Every row gives one point. Any point is a mix of the corners, with weights that add up to 1. It lies inside the corners' shape when no weight is negative. Is each point inside? If not, which corners have a negative weight?
(in the rows, 128 means zero)

Corners:
(1): [171 104]
(2): [164 131]
(3): [ 68 115]
Points:
[179 107] -> outside (3)
[191 110] -> outside (3)
[108 134] -> outside (1)
[ 77 115] -> inside

Corners:
(1): [ 40 162 137 155 103 141 136 131  76]
(2): [ 51 134 117 181 207  57  71  92 160]
(3): [149 188 150 190 166  82 126  84 148]
(4): [177 148 174 142 149  52 198 129 121]
(5): [109 135 134 170  68 135 153 188 164]
(6): [167 128  85  99 166 180 145 164 198]
(7): [107 197  73  59  80 144  84 119  80]
(8): [ 58 227 129 180 118 117 118 196 165]
(9): [164 130 196  67  87 144 141 131  83]
(10): [156 129 147 185 139 115 149 195 120]
Points:
[104 158 152 156 109 102 127 144 110] -> outside (6)
[ 88 172 123 143 147 100 111 120 147] -> outside (10)
[ 95 173 147 144 124 121 140 141 150] -> outside (7, 10)
[111 176 138 169 126 110 130 146 149] -> inside
[132 154 145 140 130 100 158 138 121] -> inside
[112 164 131 137 146 104 124 130 128] -> outside (5)
[ 91 178 106 170 125 108 128 158 150] -> outside (9)

Corners:
(1): [155 126 160 129 139 181 141 148  51  73 156 118 187 172  56  77  91 155
  86 144]
(2): [163 154 176 166 114 175 185 118 163  62 133 122 148 195 154  70  40 155
 110 144]
(3): [176 154 147 140  81 170 191 165  68 167 148 162 182 140 112 103 126 167
 112 136]
(4): [170  73 113 165 134 103 145  88 192 142 106 112 153 115  98 105  64 113
 160 109]
(5): [141  63 205 204 144 119 163 141 172 130  74 103 140 158 120 106 114 117
  69 133]
(6): [138 125 150 119  53 178 170 185 136  59 136 130 152 154  84  89 120 192
 128 131]
(7): [ 98 159  62  81 194  90 131 203 124 156 187 146 117 126 145 170 161 159
 124 137]
(8): [117  51 128 146 101  43 155 103 156 145 135 137 138 180 142 114  89  72
 111 115]
(9): [137 101 180  84 117 156 204 136  92 103 138  57 187 156 123 148 139 147
 104 164]
(10): [118  53  77 195 121 123 178 130 143 118  88 114 114 126 135 108  90  64
 117 144]
(11): [ 59  72 111 202 135  71 130 102 141 137 118  92 151 104 188 114 121  88
 140  60]
(12): [150  90  72 128 144 156  96 107 151  82  88 220 148 154 115 231 190 123
 191 146]
(13): [164 122  35 125 160  94 109 143  97  99  94 132 115 191 149 185 161 198
 147 119]
(14): [ 87 145 180 120  91 153 200 121  77 139 149 127 135 147  52 152 107 175
  81 154]
(15): [154 124  60  69 143 182  85 119 144 121  91 138 109 178 131 200 180 127
 124 107]
(16): [142  89  30 139 125 174  74 106 164 133 141 156 141 173 135 177 182 177
 144 169]
(17): [149 164  85 138 120 132  87 143 135 122 121 112 120 206 116 169 179 117
 186 156]
(18): [ 59  41 131 153 159  86 165 124 151 184  72 119 141 142 150  62  80 102
 166 107]
(19): [133 152  86  86 129 103  71 132 106 118 111 138 122 114 156 155 183 160
 137 183]
(20): [122  71 149 188 152  91 188  94 145 124 137 123  90 122 141  39 125 103
 153  90]
(21): [ 79  45 120 147 147  70 110 175  84 197 177 111  67  95 195 128  93 114
 176 103]
Points:
[ 87  86  94 130 141  94 112 138 114 145 125 115 116 137 147 142 164 131
 131 131] -> outside (2, 3, 4, 12)
[125 108 121 134 129 125 140 130 125 125 125 129 140 150 125 132 132 141
 134 131] -> outside (10)
[ 64  40 107 146 142  71 142 108 206 149 104  90  86  98 193 120 102  87
 128 109] -> outside (1, 3, 12, 13, 17)
[120  97 136 142 124 132 150 131 135 128 123 122 144 141 128 119 120 122
 127 130] -> outside (13)
[ 92 125 122  91 115 141 151 165  74 156 181 116 161 167 115 112 147 186
 137  98] -> outside (2, 4, 5, 10, 12, 19)

Corners:
(1): [147  81 113 130 121  89 105  79 112  75 162 142 177 172 148  93 101 173
 169 171]
(2): [ 71 156 121  82  98 104 168  49  47 144 135 135 149 167  59 132  82 157
 139 130]
(3): [141 152 161 134 159 127  71 132 119 165 151 149 106 175 176 133 111 116
  88  85]
(4): [ 47  92 112  97 103  80  98 107  58 125 171  70  86  66  76 160  71  86
 170 162]
(5): [ 74 128 157 177 205 179 142 114 141 164  62 168 133 113  56 127  95 103
 112  68]
(6): [145 191 115 165 162 150 167 152 190 136 112 183  54  83 193 108 117 209
 112  63]
(7): [103 171  97 123 124 133  67  99  91 140  55 161  91 110  65  92 106 154
 207 105]
(8): [164 109  86  87 134  74 131 107  63 160 144  83 110 106  94 135  80 114
 149 124]
(9): [104 140 132 132 114 102 105 157 161 170 165  70 145  73 146 132 116 157
  89 142]
(10): [166 132 179 165 112 139 149 125 111 130 110 171 166 151 132 126 115 142
 149 170]
(11): [117  98 113 126 143  89 131 105 113 107  59 101  88 156 115 118 167 173
 178 171]
(12): [ 87 108 157 117  78 118  75  63  79  96  46 171 185 100  85  60 129  78
 114 185]
(13): [138 140 123 145  90 160 105 148 140  86 166  79 129  76 151  68 187 123
 102  75]
(14): [121 139 142  80 166 152 161 160 147  48 122 110  78  65  71 114  56 177
 153  77]
(15): [115 168 169 113 205 185 108 112  49 115 137  83 142  51 174 170 127 126
 174 139]
(16): [ 75 182 125  97 156 180 172 130 184 182  77 125 169 143 152  70 178  95
 184  85]
(17): [134  96 194 132 181  83 172 165 137 158  87 154 156  83 147  77 116 161
 187  56]
(18): [162 160 138  77 134 119 142  62 157  96 172 106 115 125 107 119 158 161
 202 128]
(19): [147  80 112 117 151  90  68 147  54 153 166 143 100 137  91  50 167 123
 120 165]
(20): [118 167 111 125 189 144 135 180 176  98 144 178 153 100 123 160 157 117
  89  39]
(21): [100  79 147  38  95 196 121  63 136 131 158 164 183 155  65 143 137 121
 137 113]
Points:
[155 215 152 165 195 158 129 135  74 160  62 188 125 108 146  77 157 112
 149  77] -> outside (1, 4, 9, 11, 14, 21)
[110 124 166 125 151 146 159 112 157  89 117 149 152 132 148 118 142 155
 151 104] -> outside (7, 8, 9, 19)
[120 140 135 127 136 130 134 120 120 129 125 140 127 116 120 116 120 142
 136 111] -> inside
[109 145 139 130 137 138 132 100 130 136 115 135 150 120 131 132 120 135
 146 114] -> outside (14, 19)
[158 121  93 101  87 128  69 134 153  93 173 170 121 132 123  85 139  96
 119 110] -> outside (2, 5, 9, 11, 15, 17)

Corners:
(1): [168  58 131 136  78 126 112 134 116  93  69 114 177 125 182 117  71 115
  85  98]
(2): [127 118 202 186 114 149 169 156 155 213  92  89 192 128 109 146 112 120
 133 132]
(3): [158 181 136 168  76  74 185  45 101 100 145 110 100 166 170 117 144 169
 168 168]
(4): [130  82 194 148 115 146 115 144 151 130  82 167 149 187 109 161 139  86
  67 137]
(5): [ 76  62  95  92 152 172 129 155  85 122 164 100 139 100 106 111 152  92
 124 179]
(6): [137 171 144 176 105 103 169 143 149 168 189  78 101 182 147 114 115 196
  53 120]
(7): [139 160 131 158 135 149  80  48 122 126 135 114 199 158 165 104 153 189
 118 132]
(8): [138  87 104 127 159  68 154 130  74  83 116 102 186 108 124 133 109 140
 140 125]
(9): [106 163  84 106  70 154 122 126 102 182 167  79 173 127  81 100 156  65
  62 114]
(10): [156 168 138 118 115 170 182 116 153 181 150 187 163 197 119 174 106 117
  54  85]
(11): [ 99 157 166 127  84 174  83  53 141 142 185 164 125 158  84  95 148 137
  95  82]
(12): [124  60  94 201  94 121  71  80 110 141 134  83 124 134 113 125 136 170
 135  99]
(13): [180 104 100  65 144  75 173 125 167 159 172 164 147 182  54 119  73 180
 155 164]
(14): [ 92  60 111 157  97 141 104  95 113 120 185  65 162 205 116  98  86 129
  89  83]
(15): [135 154 150 186  68 102  78 158  85 162 152 186 120 201  67 153  70 213
 142 159]
(16): [ 78  74  77  77 159  82 120 129 127 148  95  54  97 108 147 120 147  90
 173 137]
(17): [115 145 164 191 165 132 157 115 168 191 145 138 126 118 142 103  80  97
  90 176]
(18): [169 161 162 189 151 140  96 149 184 104  61  91 152  99 150 179 100 119
 158 146]
(19): [ 86  69 123  68 118  65 131  81 175 120  85 113 105  86 184 196  96 101
 143 194]
(20): [ 90 172 150 160  93 120 186 155 167 122 103 168 184 104 149 139 155  76
 163 172]
(21): [ 58  97 116 119 141 175 177  60 159 180  94  96 156 129 116  84  74 126
  47 150]
Points:
[128 101 127 132 116 125 120 101 125 143 135 106 140 153 120 125 108 139
 105 127] -> outside (20)
[124 120 104 130 119 122 145 113 125 140 141 109 145 139 136 127 103 138
 110 136] -> outside (2, 4, 11)
[125 129 139 143 108 122 131 122 127 138 127 131 148 149 125 130 113 133
 117 142] -> outside (12)
[155  74 129 155 106  40 124 214  94 113  70 118 114  74 112 185 122  93
 249 227] -> outside (6, 7, 10, 11, 14, 21)
[ 91  63 124 122 126 112 128  90 125 125 111 129 145 122 134 124 112 119
 146 161] -> outside (6, 9, 10, 18)
[128 104 123 137 126 108 136 121 111 120 122 115 161 133 126 129 108 135
 120 130] -> inside
[138 103 127 144 128 141 111 114 112 127 111 113 171 136 111 120 110 121
 120 118] -> outside (6, 19, 20)
[125 120 136 142 107 134 132 109 146 159 140 120 141 156 118 127 113 137
 112 133] -> outside (8)
[118 118 126 136 117 125 129 107 129 141 136 114 144 136 128 123 116 134
 122 137] -> outside (4)

Corners:
(1): [148 157 176 118  86 144  95 107 106  66 153  72 134 109 125 152 136 218
  59 146]
(2): [177 123 139 148 137 173 132 194 118 129  83 120 144 138 109  80 152 125
  64  91]
(3): [192 163 205 109 151 117 159 118  75 120 139 127 125 179 160 108 148 197
  90 190]
(4): [102 153 105 107 137  95 136 178 194 140 171 147 112 161 169 187 147 133
 201 130]
(5): [186 103  88 113 109 151 149 167 159 185 205 142  67 146 108 128 113 196
 119 150]
(6): [163 112 167  94  78 111  58 103 133  49 169 132 118 137  70 112 118 175
  93 147]
(7): [166  91  92 159 128 104 128 141 180 122 145 156  80  99 196 136 113 180
 176 129]
(8): [ 95  42 130 119 115 116  74 132 199 112 163 102 135 153 177 199 131 116
 140 147]
(9): [210 108 100  81  94  76 132 160 118 123  63 125 148 164 129 190 156  84
 114  32]
(10): [ 74  66 142  82  90 145 229 152 198 160 139  38 102 155 125  81  67  86
  76 188]
(11): [167 140  64 131  82 200 187 179 121 149 105 164  98 160 120 143 215 129
 119 145]
(12): [173 109 177  97 141 131  86  67 126 184 165  64 131  91  63  63 103 121
 109  82]
(13): [184 117 159  88 111  78 129 139 183  85 110 103  70  95 113 166 150 186
  82 205]
(14): [120 147 113 164 116 110  68 155  49 153 134 137  89 112 148 140 199 196
 206  96]
(15): [152 152 100 101 120 177  10 176 135 165  73 106 136 158 141 180  80 148
 150  92]
(16): [158 204 106 207 124  91  58 121  76 141 152  46 126 130 104 142  99 111
 116  76]
(17): [160 119 120  61 129 158 120 179 134  95 104 102  80 185 158 134 156 137
 139 143]
(18): [100 108  44  92 149 116 117 184 101 102  85  36 162 111 119 114 149 178
 142 177]
(19): [ 99 102 129  98 158 170 111 148 119 127 137  86 124  93 120 137  63  91
  96 146]
(20): [215 169 213  94 106  97 169 152 121 185 209  71 161 140 139  91  74  95
 131 161]
(21): [146 179 117  66 131 165  84 165  96 173 115 114 156 154 127  59 104  74
  51  82]
Points:
[141 122 125 102 115 138 105 146 125 116 120 104 124 142 117 140 135 140
  97 125] -> outside (7, 20)
[181 133 136 107 131 139  76 134 117 108 110  99 140 125 123 134 116 137
  98 121] -> outside (4, 5, 10, 14)
[195 150 208 103 120 112 106 134 117 156  92  63 135 149 156  86 104  93
  67  83] -> outside (4, 5, 6, 11, 18, 19)
[122 116  76 103 108 145  75 153 149 130 120 108 104 134 127 163 128 141
 138 114] -> outside (2, 3, 20)
[149 118 161 113 119 120 130 128 129 141 157  96 121 142 131 114 107 117
 104 114] -> outside (11, 13, 15, 18)
[116 108  67 127 126 150  81 166 132 145 117 108 121 145 118 126 120 107
 145  85] -> outside (1, 3, 13, 20)
[164 138 126 118 115 130 134 147 123 145 136 116 123 131 121 118 125 140
 109 126] -> outside (8, 17)

Corners:
(1): [ 64 107 164 103 202 160 109 120 136  92 127 193 136 162 137 155  83 177
  93  26]
(2): [180 139  67 152  53 155 194 165 106 167 167  94 184  62 195 143  93  32
 194 194]
(3): [191  47  74 104  90 159 105  59  97 153 123 159  79 155  76  82 108 106
 201 166]
(4): [ 84  81 129 105 171  79 106  76 140 185 128 166  87 154  80 158 140 170
  92 126]
(5): [101  48  81 115 159 130  95 159 131 150  86  93 218  75  71  82 148 166
  63  63]
(6): [ 99 168 159  85  88  63 171  76 136 149 119 158 118  62 109 114 152  95
  67  79]
(7): [159 114 149 142 147 124 176 129 153 153 142 109 174 134  59 146 148 192
  94  84]
(8): [158 155 148 196 130  83 215 146 184 168  89 103 165  96 147 109 211 110
 128  66]
(9): [201 129  60 103  90  74  92 184 100 168 146  54 157  95  78 152 195 151
 118 115]
(10): [142  23 116 106  81 131 152  50 168 147 107  67  76 163 142  72  96 154
 182  97]
(11): [151  97 117 146 163 119 149 141 128 135 168  83  78  92 179 180 125  94
 122 150]
(12): [156 113 139 129  56 155  84 162  66 162 125  87 105 126 144 105  78  78
 147 169]
(13): [ 66 190 160 115 161  89 177  67 149 108 136  62  61 144 121 217  73  95
 132  85]
(14): [132  60 138 164  76 163 120 119  67 185 107 109 181  88 176  95 133  99
 158  96]
(15): [123 157 111 157 148  75 133 128  92  86 151 180 177  81  87 156 158 119
 147 113]
(16): [166 164 108 144  91 165  98 119  70  98 167 143 138 119 186 115 147 100
 149 144]
(17): [139 106 114 117  85 151 106 107  70  85  83 151  70 129 132 127 149 147
 116 142]
(18): [ 75  88 132  81 184 131 184 143 168 165 146  61  71 169  98 174 101 142
 122 111]
(19): [ 97 116 120  95 169 129 107 145 143 201 111 109 129  87 104 118 103 122
 155 145]
(20): [160 220 161  55 102  82 143  94  67 102  82 133 141 138 181 100 176 101
  73 108]
(21): [165 104  78 176 161 185 106 162  51 173 199 193 115 137 147 106  85 132
 189 166]
Points:
[117 105 127 117 136 125 118 122 118 157 124 128 123 123 119 130 120 131
 125 116] -> inside
[139 118 115 128 116 118 144 123 114 150 133 109 128 110 126 128 131 113
 138 126] -> outside (1)
[133 117 119 121 120 117 137 119 117 151 125 114 130 111 122 124 134 121
 126 119] -> outside (1)
[154 124 104 128 119 131 127 133  96 148 144 128 130 119 134 124 130 119
 142 132] -> inside
[135 115 123 120 122 115 138 116 125 152 130 111 130 119 126 124 130 123
 131 111] -> outside (17)

Corners:
(1): [ 73 113 175 108  56  60  87 118 171 171 135 183 104 115 123 128  85 183
  45 163]
(2): [173 205 153 158 125 154 155 137  95 112 157 132 118 106  74  94  66 125
 193 170]
(3): [161  97 137  47  77  51 100 109 112 147 190 106  82 131 148 147  29 139
 120 159]
(4): [126 106 131 124 111 169 118 115 195 178  76 150 157  70  72 156 107 128
 171  94]
(5): [102 131 130 122 107  84 164  59 147 109 144 115 146 183 131  52  66 180
  87 175]
(6): [138 211 109 117 117 195  93 189 169 111 162 171 163 166 157 126 139 111
 144 148]
(7): [ 78  87 111  99 120 159  83 112 104 121 118  81 183 175 123 144 140  88
 117 165]
(8): [127 173 185  67 132 157  81 173  79  88 161 213 158 118 134 131  85 158
 199  99]
(9): [169 152 172 107 110  76 149 168 193 117 124  88 141 162  71 149 152 136
 181 161]
(10): [162  84 110  75 162  96  70 141  95 166  83  93 136 167 149 120 158  78
 160 142]
(11): [134 123 132 129  84 117 132 185 152  93  87 166  75 156 125 134  64 152
 201 111]
(12): [ 96 203 147  88  75 144  77 213 117  80 172 208 130 148 173  32  31 135
 125  77]
(13): [135  66 124 154  81  53 205  96 161 151  86 139 171  76  85 179 121 142
  99 148]
(14): [ 98 172  94 159 161 124  97 152 128 151 110 120 184 142 126 148  60 104
 199 126]
(15): [115  72 202 132 158 118 174 148  83 143  95  91  63  77 168 119  98 119
 178 150]
(16): [ 74 102 122  40 130 119 171 190  97 113 176 227  50  63 108 128 161 107
 209  71]
(17): [167 113 207 117 177 124 151  95 191  59 128 143 114 154  72  99 160 108
 129 133]
(18): [148 158  98 158 148 151 110 142 150 203 170 136 195 173  99 115 159  96
 127  93]
(19): [182  98 206  98 138 100 118 167 168  76 131 129 109 141  93  57  75 179
  77 173]
(20): [ 94 189 128 139 101  67 156 123 110 128 137 123 156  74 115 155 129 199
  79  80]
(21): [100 103 112 167  66 142  58  92 138 118 185 166 165  47 120 145  97 138
 216 100]
Points:
[126 119 142 116 123 111 127 131 132 133 127 128 132 126 118 131 109 132
 145 139] -> outside (12)
[145 122 163 111 106 136 114 154 136 126 149 181 107 102 118 111 100 129
 153 128] -> outside (5, 7, 9, 14, 20)
[118 121 134 106 118 121 114 141 136 128 132 145 141 127 122 132 118 128
 146 124] -> outside (2)
[119 157 119 129  82 115 161 143 145 160 132 169 128  86 109 150 151 155
 189 109] -> outside (3, 7, 12, 14, 17, 19)
[118 145 103 123  78  69 127 118 141 174  73  57 135 180 156 152  73 126
 101 189] -> outside (8, 16, 17, 18, 19, 21)
[127 127 145 106 117 103 133 140 136 132 144 153 125 108 113 122 112 138
 141 125] -> outside (7, 11)
[128 113 121 131 113 112 126 118 146 147 126 125 135 117 109 149 126 122
 157 138] -> outside (8, 12, 19)

Corners:
(1): [120 157 140 132 120 128 109 121 153 133 116 141  82 119 135 178 157  93
  99  94]
(2): [202 125 131 125 139  93 147  81 103 165 142 174 168 133 103 154 197  93
 148 178]
(3): [139 161 111 130 147  78  86 135 171 116 104 134  86 105 178 116 140 134
 121 110]
(4): [124 131  90 135  92 120 131 140 109 121 132 214 162 100  69  53 144 176
 124 150]
(5): [173 125 132 117 104  88 166 123 101 164  95 119 111 167 120 113 166 113
 101 181]
(6): [119 132 114 143 121 110 109 158 155 105 142 157 165 160  46  84  98 173
 161 168]
(7): [143 104  79  95 123 155 134 179 155 124 112 109 135  94 180 123 128 106
  50 101]
(8): [180 162 133  83 111  82 161  89 107 167 125 165 181 165 152 171 171 124
 167 153]
(9): [249 117 133  92 132 147 144  67 117 132  95 169 190 165 111 185 199 148
 107 143]
(10): [104  75 117 116 175  83 112 134 136 135 113 155  92 114 180 149 101 128
  92  62]
(11): [107  92 162 125 128 103  72 137 104 110 150 109  86  88 161 160  83 140
 117  84]
(12): [ 75  90  84 121 189 126  55 113 107  68 118 113  98 116 138 164 110 133
 117 129]
(13): [217 131 186 136 119 119 159 121 100 137  84 127 188 142 133 158 206  99
 182 136]
(14): [ 97  87  88 109 153 153 107 103 167 136  93  69  78  73 142 158 118 164
 113 127]
(15): [122 119 124  69 129  84 110 118 133 178 112 125 125 117 129 118  99 110
 110  91]
(16): [ 93  99  98  80 165 139  80 170 158 118 101 136  93 143 197 112 133 148
 118 110]
(17): [113  95  81 125 118 187 125 103 136  68 146 141 136 102  83 111  82 136
 148 145]
(18): [129  93 111 134  57 113 121 135 148  97 137 160 149 131  61 105 133 126
 130 122]
(19): [118 129 183 119 126 150 106 116 151 124 108  76 125  93 190 120 166 144
 107 112]
(20): [132 108  85 183  54 158 115 116 115 121 145 196 185 152  65  92 126 121
  98 127]
(21): [130 132 100 100 173 136 103 144 163  93 137  86  94 130 119 132 113 155
 141  65]
Points:
[113 120 106 128 134 133 110 133 147 106 125 143 127 113 133 116 136 138
 131 122] -> outside (5, 9, 11, 15)
[131 115 123 122 128 125 113 130 138 120 116 129 123 120 129 122 137 134
 119 122] -> outside (8)
[145 109 106 104 115 138 121 126 117 118 116 139 143 133 120 124 135 141
 125 128] -> outside (1, 2, 3, 6, 10, 19)
[138 115 111 112 125 129 123 134 135 126 116 134 127 126 139 128 137 126
 109 125] -> inside
[144 118 123 118 122 116 121 122 117 128 117 151 147 135 140 125 131 134
 120 134] -> outside (1, 2, 14, 18, 21)
[146 122 120 110 142 124 120 123 141 131 109 123 129 131 144 140 143 125
 118 121] -> outside (4, 11, 18)
[131 113 115 113 132 114 115 128 135 131 119 143 131 127 126 125 125 136
 119 117] -> inside
